Each row is a point. Each copy is the shape, with its points in the same order, turned, moved and blurred by noise. Is it also mirrored, or only turned?

Shape:
[[-0.48, -0.36, +0.25],
[+0.16, -0.59, -0.68],
[-0.28, -0.35, +0.29],
[+0.53, -0.06, -0.05],
[-0.03, +0.01, -0.01],
[+0.18, +0.26, +0.20]]
Copy 1:
[[-0.50, -0.36, +0.05],
[+0.41, -0.87, +0.42],
[-0.27, -0.29, -0.10],
[+0.56, -0.11, +0.04],
[-0.04, -0.04, +0.34],
[+0.13, +0.27, +0.18]]
Copy 1 is: mirrored
Copy 2:
[[-0.05, -0.61, -0.16],
[+0.25, -0.43, +0.91],
[+0.16, -0.47, -0.12],
[+0.46, +0.24, +0.32],
[+0.05, -0.06, +0.15],
[+0.13, +0.30, -0.04]]
Copy 2 is: mirrored
Copy 3:
[[-0.39, -0.33, -0.13],
[+0.78, -0.21, -0.37],
[-0.35, -0.09, -0.15],
[+0.31, +0.56, -0.03],
[-0.01, +0.08, +0.13],
[-0.07, +0.41, +0.33]]
Copy 3 is: mirrored

Shape:
[[-0.53, +0.00, +0.56, +0.53],
[-0.11, -0.01, +0.11, -0.34],
[-0.70, +0.15, -0.30, -0.11],
[+0.39, -0.22, +0.38, +0.01],
[-0.22, +0.40, -0.43, -0.12],
[+0.20, -0.33, +0.34, +0.32],
[+0.27, -0.49, +0.06, +0.39]]
Copy 1:
[[-0.36, -0.22, +0.05, +0.88],
[-0.29, -0.30, -0.08, -0.12],
[-0.58, +0.29, -0.34, +0.10],
[+0.19, -0.60, +0.27, +0.08],
[-0.50, +0.31, +0.17, -0.20],
[+0.30, -0.33, +0.23, +0.36],
[+0.57, -0.14, +0.12, +0.28]]
Copy 1 is: only turned
Copy 2:
[[-0.58, -0.14, +0.56, -0.26],
[+0.32, -0.11, +0.00, -0.39],
[-0.10, +0.55, -0.10, -0.59],
[+0.31, -0.49, +0.17, +0.15],
[+0.34, +0.62, +0.07, -0.26],
[-0.06, -0.40, +0.19, +0.25],
[-0.07, -0.29, -0.08, +0.44]]
Copy 2 is: only turned

Shape:
[[+0.57, -0.26, -0.27, +0.34],
[-0.25, +0.11, +0.30, -0.33],
[-0.73, +0.57, +0.23, +0.63],
[-0.03, +0.33, +0.02, +0.08],
[+0.50, +0.04, -0.29, +0.08],
[-0.05, -0.14, -0.56, -0.04],
[-0.18, -0.31, -0.36, -0.18],
[-0.31, -0.08, -0.21, +0.12],
[+0.22, +0.35, +0.59, +0.24]]
Copy 1:
[[-0.20, +0.30, -0.21, +0.71],
[+0.10, -0.22, +0.31, -0.35],
[-0.39, -1.04, -0.42, -0.20],
[-0.26, -0.11, -0.18, -0.13],
[-0.11, +0.52, -0.26, +0.30],
[+0.36, +0.23, -0.48, +0.21],
[+0.47, +0.04, -0.10, +0.14],
[+0.26, -0.22, -0.33, +0.11],
[-0.59, -0.23, +0.27, +0.04]]
Copy 1 is: only turned
Copy 2:
[[+0.49, -0.07, +0.05, +0.64],
[-0.52, -0.22, +0.05, -0.12],
[-0.49, +0.95, +0.29, -0.19],
[-0.05, +0.12, +0.06, -0.10],
[+0.41, -0.15, -0.06, +0.26],
[+0.05, +0.06, -0.55, +0.30],
[-0.22, -0.11, -0.47, +0.37],
[-0.28, +0.21, -0.26, +0.27],
[-0.06, +0.00, +0.73, -0.04]]
Copy 2 is: only turned
Copy 3:
[[+0.04, +0.31, +0.08, -0.61],
[+0.15, -0.28, +0.33, +0.46],
[+0.28, +0.51, -0.46, +0.91],
[+0.39, +0.12, +0.05, +0.21],
[+0.39, +0.10, +0.15, -0.49],
[+0.16, -0.26, -0.28, -0.29],
[-0.04, -0.41, -0.16, -0.12],
[+0.06, -0.09, -0.30, +0.11],
[+0.22, +0.52, +0.53, +0.35]]
Copy 3 is: mirrored

Shape:
[[+0.41, +0.07, +0.33, -0.11, -0.14, -0.12],
[-0.11, -0.16, -0.03, -0.30, +0.08, -0.03],
[-0.05, +1.57, -0.01, -0.10, -0.09, -0.12],
[+0.07, -0.44, +0.29, -0.04, +0.50, -0.06],
[-0.02, -0.05, -0.33, +0.01, +0.01, +0.14],
[-0.01, -0.54, -0.15, +0.03, -0.11, +0.17],
[+0.08, -0.37, +0.28, -0.22, +0.25, +0.53],
[+0.30, -0.50, -0.32, -0.48, +0.08, +0.06],
[-0.23, -0.47, +0.05, -0.37, -0.12, +0.07]]
Copy 1:
[[+0.27, -0.18, +0.52, -0.09, +0.39, -0.04],
[-0.19, -0.11, +0.31, +0.20, -0.07, -0.14],
[+0.84, -1.04, -0.11, -0.54, -0.06, -0.85],
[+0.00, +0.44, +0.49, +0.33, -0.02, -0.25],
[-0.15, -0.17, -0.06, +0.00, -0.03, -0.11],
[-0.34, +0.11, +0.13, +0.12, -0.05, +0.34],
[-0.24, +0.39, +0.57, -0.26, -0.30, -0.07],
[-0.64, -0.09, +0.48, +0.19, +0.16, -0.08],
[-0.29, -0.12, +0.54, +0.26, -0.24, +0.15]]
Copy 1 is: only turned
Copy 2:
[[-0.09, +0.41, -0.38, +0.16, +0.26, -0.17],
[+0.09, +0.12, +0.03, +0.09, -0.29, -0.21],
[-0.95, +0.26, -0.17, +1.31, +0.00, +0.44],
[+0.45, +0.40, +0.26, -0.09, +0.16, -0.17],
[+0.10, -0.21, -0.09, +0.09, -0.11, +0.12],
[+0.31, -0.11, -0.17, -0.31, -0.13, -0.02],
[+0.74, +0.32, -0.20, +0.10, -0.06, +0.00],
[+0.37, -0.28, -0.07, +0.04, -0.09, -0.56],
[+0.27, +0.19, -0.14, -0.16, -0.49, -0.21]]
Copy 2 is: mirrored
Copy 3:
[[+0.05, +0.26, -0.03, -0.14, -0.35, -0.26],
[-0.01, +0.10, +0.41, -0.29, +0.14, +0.01],
[-1.29, +0.08, -0.25, +0.58, -0.54, +0.08],
[+0.16, +0.14, +0.02, -0.76, +0.22, -0.10],
[+0.07, -0.12, +0.18, -0.24, -0.04, +0.35],
[+0.52, +0.02, +0.27, -0.36, +0.09, +0.23],
[+0.31, +0.56, +0.10, -0.51, +0.24, +0.29],
[+0.25, +0.20, +0.67, -0.57, -0.15, +0.17],
[+0.30, +0.21, +0.50, -0.20, +0.33, +0.01]]
Copy 3 is: only turned
Copy 4:
[[-0.36, -0.34, +0.17, -0.21, -0.31, -0.18],
[-0.03, +0.10, +0.20, -0.41, +0.15, -0.09],
[-0.09, +0.69, +0.04, -0.60, -1.42, -0.47],
[-0.25, -0.26, -0.02, -0.29, +0.24, +0.47],
[+0.32, +0.10, +0.11, -0.14, +0.01, -0.02],
[+0.10, -0.10, +0.29, +0.09, +0.42, +0.00],
[-0.19, -0.11, +0.62, -0.23, +0.18, +0.42],
[+0.30, -0.42, +0.32, -0.49, +0.40, -0.08],
[-0.16, +0.06, +0.29, -0.22, +0.53, -0.10]]
Copy 4 is: mirrored

Shape:
[[+0.77, -0.47, -0.70, +0.03, +0.13, +0.21],
[+0.35, -0.38, +0.39, -0.05, -0.06, +0.01],
[-0.23, +0.14, -0.56, -0.03, +0.00, +0.60],
[+0.62, +0.37, +0.00, +0.25, +0.23, -0.13],
[+0.87, +0.06, +0.03, -0.06, -0.17, -0.30],
[-0.32, +0.13, +0.20, +0.09, -0.13, -0.34],
[+0.08, +0.42, -0.07, -0.27, +0.01, -0.26],
[+0.16, -0.42, +0.07, +0.03, +0.02, +0.53],
[-0.08, +0.12, +0.64, -0.12, +0.31, -0.29]]
Copy 1:
[[+0.04, +0.54, +0.37, -0.68, +0.10, -0.85],
[+0.31, -0.17, -0.20, -0.05, +0.28, -0.39],
[-0.49, +0.02, +0.61, -0.41, +0.19, +0.12],
[+0.11, +0.00, -0.26, -0.62, -0.52, -0.26],
[+0.05, +0.30, -0.50, -0.39, -0.20, -0.56],
[+0.17, +0.04, -0.18, -0.04, +0.01, +0.47],
[-0.26, +0.20, -0.19, -0.05, -0.37, +0.13],
[+0.06, -0.23, +0.31, -0.26, +0.42, -0.40],
[+0.35, -0.32, -0.23, +0.30, -0.24, +0.03]]
Copy 1 is: only turned
Copy 2:
[[+0.57, +0.28, +0.30, -0.14, +0.82, +0.22],
[-0.31, +0.34, +0.28, +0.26, +0.33, -0.07],
[+0.17, -0.13, -0.58, -0.36, +0.26, +0.08],
[+0.28, +0.46, +0.55, -0.40, -0.17, -0.26],
[+0.15, +0.29, +0.75, +0.01, +0.42, -0.48],
[-0.05, +0.13, -0.04, +0.34, -0.35, -0.37],
[+0.13, -0.18, +0.34, -0.21, -0.18, -0.50],
[-0.31, +0.32, -0.17, +0.09, +0.57, +0.24],
[-0.51, -0.04, +0.45, +0.20, -0.37, -0.13]]
Copy 2 is: mirrored
Copy 3:
[[+0.66, -0.20, +0.16, -0.89, -0.31, +0.23],
[-0.26, -0.16, -0.20, -0.38, -0.29, -0.37],
[+0.61, +0.00, +0.09, +0.22, +0.30, +0.27],
[-0.32, -0.51, +0.60, -0.45, +0.02, +0.17],
[-0.08, -0.50, +0.60, -0.58, -0.42, -0.26],
[-0.43, +0.27, +0.38, +0.21, -0.02, -0.12],
[-0.10, -0.08, +0.73, -0.06, +0.19, -0.24],
[+0.18, -0.20, -0.38, -0.22, -0.09, -0.01],
[-0.75, -0.04, +0.16, -0.16, +0.31, -0.40]]
Copy 3 is: mirrored

Shape:
[[+0.50, +0.03, -0.08, -0.24, +0.36, -0.10, +0.36, -0.34],
[+0.52, -0.69, -0.36, -0.17, +0.16, -0.31, +0.23, +0.30],
[+0.26, +0.07, -0.07, -0.34, -0.58, +0.50, -0.34, -0.26],
[+0.31, -0.31, +0.19, -0.47, +0.20, +0.22, +0.39, +0.19],
[-0.12, -0.25, +0.40, +0.31, -0.50, +0.15, -0.45, -0.40],
[-0.14, +0.03, -0.51, -0.21, +0.35, +0.50, -0.42, -0.38],
[-0.17, -0.04, -0.27, +0.28, -0.34, -0.41, -0.17, +0.43],
[-0.19, +0.01, +0.10, +0.12, +0.16, +0.62, -0.60, +0.12],
[+0.53, -0.69, +0.01, -0.54, +0.12, -0.25, -0.24, +0.48],
[+0.10, +0.28, +0.38, +0.33, +0.07, -0.21, -0.27, -0.11],
[+0.68, +0.06, -0.03, +0.25, -0.10, +0.01, +0.32, +0.16]]
Copy 1:
[[+0.40, +0.14, +0.02, -0.09, +0.38, -0.12, +0.27, +0.27],
[+0.10, +0.35, -0.52, +0.10, +0.37, +0.68, +0.10, +0.23],
[-0.28, -0.10, +0.54, -0.66, +0.17, +0.36, +0.47, -0.34],
[+0.27, +0.62, +0.07, -0.05, -0.08, +0.32, +0.40, +0.10],
[-0.40, -0.20, -0.03, -0.43, -0.16, -0.02, +0.09, -0.86],
[+0.04, -0.01, +0.26, -1.04, +0.02, +0.14, -0.25, +0.25],
[-0.70, -0.22, -0.15, +0.16, -0.16, +0.41, -0.18, +0.09],
[-0.40, +0.36, +0.39, -0.69, -0.25, +0.08, -0.39, -0.24],
[+0.22, +0.46, -0.09, +0.15, +0.23, +0.99, -0.09, -0.16],
[-0.25, -0.08, +0.19, +0.10, +0.04, -0.31, -0.26, -0.30],
[-0.38, +0.36, -0.01, +0.14, +0.49, -0.01, +0.35, +0.09]]
Copy 1 is: mirrored
Copy 2:
[[-0.67, -0.05, +0.06, -0.29, -0.02, -0.13, +0.19, -0.10],
[-0.26, -0.30, -0.52, -0.15, -0.19, -0.70, +0.38, -0.49],
[-0.26, -0.38, -0.32, +0.46, -0.43, +0.52, -0.35, +0.00],
[-0.23, -0.12, -0.03, +0.10, +0.25, -0.34, -0.14, -0.41],
[+0.27, -0.13, +0.21, +0.43, -0.83, +0.35, +0.12, +0.02],
[-0.12, +0.23, -0.51, -0.32, -0.30, +0.73, -0.07, -0.32],
[+0.40, -0.26, -0.57, +0.01, -0.45, -0.21, +0.36, +0.40],
[+0.40, +0.35, -0.25, +0.03, -0.50, +0.36, -0.44, -0.14],
[+0.03, -0.61, -0.36, -0.17, -0.31, -0.64, -0.16, -0.63],
[+0.09, +0.02, +0.27, -0.23, -0.57, -0.05, -0.03, +0.41],
[-0.52, +0.06, -0.22, +0.17, -0.34, -0.49, +0.03, +0.23]]
Copy 2 is: mirrored
Copy 3:
[[-0.19, +0.20, +0.18, +0.03, +0.29, -0.19, +0.53, -0.13],
[-0.18, +0.28, -0.09, -0.24, -0.35, +0.15, +0.55, +0.52],
[-0.38, -0.37, +0.04, +0.21, -0.52, -0.08, -0.21, -0.61],
[-0.11, -0.41, +0.16, +0.11, -0.06, +0.10, +0.66, +0.12],
[-0.29, -0.43, -0.45, -0.18, +0.05, +0.36, -0.54, -0.50],
[-0.01, +0.19, -0.44, +0.79, -0.17, +0.03, +0.15, -0.53],
[+0.05, +0.08, -0.20, +0.03, -0.16, +0.09, -0.60, +0.53],
[-0.34, -0.38, -0.49, +0.78, -0.02, +0.39, -0.18, -0.17],
[-0.45, -0.24, -0.40, -0.15, -0.48, -0.12, +0.54, +0.57],
[-0.41, -0.16, -0.24, +0.10, +0.56, -0.03, -0.39, +0.03],
[-0.51, +0.12, +0.47, -0.03, +0.08, +0.22, +0.01, +0.17]]
Copy 3 is: only turned
Copy 4:
[[+0.60, +0.29, +0.07, +0.40, -0.19, +0.26, -0.08, -0.29],
[+0.38, +0.25, +0.45, -0.28, +0.22, +0.63, -0.41, -0.60],
[+0.11, -0.07, -0.40, -0.43, -0.63, +0.10, +0.17, -0.38],
[+0.49, +0.50, +0.08, -0.20, +0.07, -0.19, -0.24, -0.44],
[-0.30, -0.15, -0.21, -0.19, -0.09, +0.21, +0.77, -0.14],
[+0.02, +0.05, -0.65, -0.01, -0.28, +0.52, -0.40, +0.27],
[-0.03, -0.65, +0.36, -0.22, +0.32, +0.29, -0.05, -0.16],
[-0.52, +0.02, -0.57, -0.12, -0.09, -0.12, -0.05, -0.08],
[+0.08, +0.46, +0.64, -0.70, +0.03, +0.31, -0.29, -0.40],
[-0.25, -0.19, +0.21, +0.35, -0.16, -0.02, +0.22, -0.12],
[+0.17, -0.21, +0.26, +0.27, -0.11, +0.04, -0.10, -0.96]]
Copy 4 is: mirrored

Shape:
[[+0.59, -0.65, -0.01, +0.18, -0.48, -0.22, +0.30, -0.43, +0.10],
[-0.39, -0.65, +0.05, -0.49, -0.43, +0.13, -0.14, -0.05, -0.30],
[-0.42, -0.14, +0.35, +0.11, -0.53, +0.37, +0.31, +0.15, +0.03],
[+0.47, -0.47, +0.21, +0.05, +0.14, -0.29, -0.30, +0.39, +0.33],
[-0.10, +0.14, +0.02, -0.54, +0.12, +0.31, -0.06, +0.15, +0.07],
[-0.46, +0.14, +0.56, -0.39, +0.00, +0.59, -0.03, +0.44, +0.03],
[-0.11, +0.19, +0.37, -0.06, +0.33, -0.35, -0.15, +0.12, +0.56],
[+0.03, +0.26, +0.25, +0.34, -0.50, -0.32, +0.30, +0.23, -0.01],
[-0.37, +0.19, +0.08, +0.23, -0.55, +0.01, +0.09, +0.58, +0.03],
[+0.58, +0.11, +0.08, -0.47, +0.25, -0.16, +0.25, +0.63, -0.12],
[-0.04, +0.10, +0.26, -0.35, +0.07, +0.65, +0.42, +0.31, -0.18],
[+0.09, -0.16, -0.57, +0.19, -0.08, -0.09, +0.36, -0.23, -0.42],
[+0.27, +0.20, +0.24, -0.36, -0.69, +0.56, -0.21, -0.18, +0.61],
[-0.12, -0.15, -0.49, -0.55, -0.36, +0.09, +0.24, +0.15, +0.27]]
Copy 1:
[[+0.23, -0.17, -0.10, +0.68, +0.11, +0.33, -0.11, -0.36, -0.65],
[-0.26, -0.53, +0.61, +0.16, +0.23, +0.47, +0.17, +0.18, -0.07],
[-0.07, -0.49, -0.16, -0.44, +0.44, +0.22, +0.48, +0.14, -0.30],
[+0.42, +0.45, -0.03, +0.14, -0.19, +0.73, -0.20, +0.16, -0.16],
[-0.04, -0.24, +0.19, -0.38, -0.22, +0.17, -0.22, +0.51, -0.17],
[+0.04, -0.45, +0.16, -0.97, -0.14, +0.29, +0.17, +0.47, -0.04],
[+0.50, +0.44, +0.18, -0.47, +0.12, +0.02, -0.30, +0.18, -0.09],
[+0.30, +0.01, -0.44, +0.01, +0.10, -0.17, +0.56, +0.07, -0.22],
[+0.09, -0.09, -0.35, -0.24, +0.32, +0.03, +0.55, +0.54, -0.01],
[+0.40, +0.20, +0.03, -0.11, -0.85, +0.13, +0.10, +0.53, -0.49],
[-0.19, -0.42, +0.00, -0.67, -0.37, +0.17, +0.19, +0.39, -0.55],
[-0.49, +0.04, -0.01, +0.43, +0.02, -0.20, +0.13, +0.18, -0.58],
[+0.40, -0.84, -0.51, -0.17, +0.14, +0.20, -0.46, +0.23, -0.07],
[+0.02, -0.41, +0.22, +0.15, +0.17, -0.03, -0.07, +0.77, -0.44]]
Copy 1 is: only turned
Copy 2:
[[-0.28, +0.43, +0.04, -0.86, -0.09, +0.46, -0.06, -0.04, -0.71],
[-0.42, -0.24, +0.57, -0.34, +0.19, +0.06, -0.64, +0.26, -0.19],
[-0.23, -0.38, +0.54, -0.18, +0.09, +0.55, +0.18, +0.39, +0.08],
[+0.38, -0.15, -0.04, -0.07, +0.06, +0.27, -0.15, -0.45, -0.79],
[+0.13, -0.16, -0.03, +0.26, +0.13, -0.01, -0.18, +0.47, -0.20],
[+0.30, -0.46, +0.38, +0.48, +0.22, +0.40, -0.23, +0.57, +0.02],
[+0.73, +0.14, +0.18, +0.03, +0.00, +0.03, +0.08, -0.25, -0.06],
[+0.29, -0.33, -0.03, -0.58, -0.17, +0.31, +0.57, +0.12, +0.03],
[+0.00, -0.71, +0.35, -0.21, -0.02, +0.35, +0.43, +0.11, -0.05],
[+0.50, -0.28, -0.65, -0.12, +0.54, +0.19, -0.09, +0.20, -0.53],
[-0.05, -0.17, -0.10, +0.21, +0.34, +0.54, -0.11, +0.74, -0.09],
[-0.72, +0.07, -0.39, -0.43, -0.14, +0.05, +0.06, +0.07, -0.08],
[+0.30, +0.15, +0.63, -0.04, -0.20, +0.17, +0.17, +0.76, -0.74],
[-0.29, -0.08, +0.20, -0.23, +0.48, -0.27, +0.19, +0.45, -0.32]]
Copy 2 is: mirrored
Copy 3:
[[-0.12, -0.71, -0.24, -0.24, +0.48, -0.08, +0.17, +0.64, -0.61],
[+0.71, -0.42, -0.38, -0.09, -0.01, -0.07, -0.38, +0.22, +0.10],
[+0.45, -0.12, -0.22, -0.84, +0.03, -0.05, -0.25, -0.17, -0.39],
[-0.31, -0.20, -0.75, -0.03, -0.09, +0.28, +0.49, +0.11, -0.16],
[+0.08, +0.32, -0.11, +0.03, -0.18, +0.00, -0.30, -0.12, +0.01],
[+0.38, +0.46, -0.40, -0.45, -0.44, -0.13, -0.36, -0.37, -0.12],
[-0.23, +0.58, -0.54, -0.31, +0.27, +0.27, +0.26, -0.01, +0.08],
[-0.29, -0.28, -0.17, -0.90, +0.34, -0.11, +0.09, -0.24, -0.08],
[+0.09, -0.26, -0.20, -0.81, +0.09, +0.15, -0.12, -0.60, +0.01],
[-0.71, -0.03, -0.13, -0.11, -0.55, -0.04, +0.02, +0.09, +0.15],
[+0.13, +0.25, +0.10, -0.39, -0.56, -0.24, -0.28, -0.09, -0.29],
[+0.14, -0.50, +0.56, -0.16, +0.26, -0.06, +0.26, +0.17, -0.04],
[-0.13, +0.11, -0.51, -0.01, +0.39, -0.10, -0.70, -0.29, -0.78],
[+0.03, -0.23, +0.10, -0.07, +0.09, +0.45, -0.59, +0.08, -0.05]]
Copy 3 is: only turned
